Rows are points. Examples show where two turns around zero, p and q, send a point. Where does a point land after both, in the order given? Backwards means that the second turn is done in reverse. Each puzzle has new turns, and all numbers are rounded.
In the rows, 128 means zero.

Turn p:
[159 124] -> [108 152]
[140 141] -> [110 126]
[ 87 102] -> [176 120]
[127 145] -> [117 115]
Turn q:
[141  98] -> [113  99]
[139 116] -> [125 112]
[141 158] -> [160 137]
[ 91 141] -> [115 165]
Where do these land?
p, then q: [136  92] -> [164 134]
p, then q: [117 147] -> [108 118]
p, then q: [109 113] -> [142 108]
q, then p backwards: [149 160] -> [102 100]

Turn p:
[120 147 127 137] -> [144 112 126 128]
[145 119 155 131] -> [138 154 145 122]
[128 173 110 130] -> [141  84 133 114]
[112  98 156 115] -> [128 168 106 127]
[152  94 106 167] -> [109 135 160 176]
[110 137 114  89] -> [109 115  99 101]
Turn q:
[136 131 144 191] -> [113 190 116 115]
[110 110 125 120] -> [144 126 141 145]
[153 114 107 118] -> [149 115 131 101]
[140 132 122 116] -> [128 113 126 117]
[149 175 142 115] -> [ 85 106 106 114]
[ 75 109 111 116] -> [160 122 133 178]
[133 125 146 119] -> [115 124 144 126]
Where do these land?
q, then p: [134  78 159 111] -> [165 170 134 105]
p, then q: [173 142 145 107] -> [ 94  97 154 141]
q, then p: [133 131 133 153] -> [134 107 122 115]
q, then p backwards: [142 119 112 114] -> [128 155 132 126]
q, then p backwards: [ 88 120 121 147] -> [112 104 143 160]
p, then q: [125 164 132 138] -> [135 123 153 101]
q, then p: [102 142  94 125] -> [108 114 154 156]

Turn p:
[139 135 115 129 122 114 145  91] -> [151 101 127 148 129 126 143 110]
[137 149 115 125 191 114  91 136] -> [137 177 129 134 105 160 105  86]
[143 139 113 104 142 111 118 166] -> [119 149 136  94 138 135 116  94]
[137 144 160 117 118 105 130 145] -> [116 124 113 114 127  96 104 112]
[ 67  86 117 144 113 125 140 163] -> [ 79 123 159 102  99 131 160 166]
[139 144 139 144 116 134 129 133] -> [128 131 100 128 135 118 131 132]
[101 141 155 145 110 118 119 135] -> [ 96 119 103 131 107 116 120 140]
[143  94 117 113 108 130 118  67] -> [141  97 159 182 158 131 132 131]
[146  86 117 169 116 152 143 142] -> [129 154 136 132 148 111 178 162]
[146 144 139 106 164 157 139  84] -> [191 125 129 148 125 139  98 132]
[112 146 122 112 110 149 137 145] -> [124 111 116  97 136 143 121 144]
Turn q:
[169 108 128 161 103  96 146 138] -> [126 172 138 148 115 132 168 160]
[173 131 118 100 128  98 151 125] -> [ 93 117 129 148 128 137 145 175]
[110 170 124 106 148 124 103 143] -> [106 102 133 149 123 120  92 100]
[141 125 136 160 100 195 127 144] -> [146 163  77 108 131  86 141 110]
[118 108 155 146 129 130 111  79] -> [168 135 115 122 143 174 128 120]
[123 138  85 118 133 107 136 123] -> [ 91 116 148 115 110 141 132 128]
[148 114 128 164 131 136 156 134] -> [137 143 126 127 129 116 176 129]
[156  99 139 109 136 116  85 147] -> [116 157 139 148 174 130 103 144]
[ 99 122 142 126 128 110 129 122] -> [152 119 149 127 120 139 116 128]
[ 80 154 120 113 147 166 140 137] -> [133  83 124 101 119  98 111  93]
[ 92 138 133 105 125 131 122 114] -> [140 103 129 114 118 137  96 122]
Where do these land?
p, then q: [155 138 134 144 126 107 136 107] -> [119 136 134 130 119 158 158 131]
q, then p: [135 130 156 161 160 142 143 138] -> [164 130 132 142 116 102 157 112]
q, then p: [161 125 137 106 122 146 120 104] -> [130 150 139 107 126 164 144 125]
q, then p: [ 96 124  92 125 140 123  92 146] -> [120 111 126 161 112 136  80 135]
p, then q: [145 120 127 103 124 109 152  75] -> [150 158 130 142 159 156 161 147]
q, then p backwards: [119 155 125 102 133 132 143  82] -> [ 91 167 116 118 107 133 134 112]
q, then p: [105 129 103 134  84 142  98 161] -> [100  96 102 141 134 146  94  94]
p, then q: [103 118  79 132 117 141 120 189] -> [139  64 117 103 124  90 102 132]
q, then p: [110 105 152 149 144 123 140 125] -> [160 141 126 132 140  98 123 123]
q, then p: [151 136 174 123 130 117 135 151] -> [118 162 112 130 119 109 163 112]
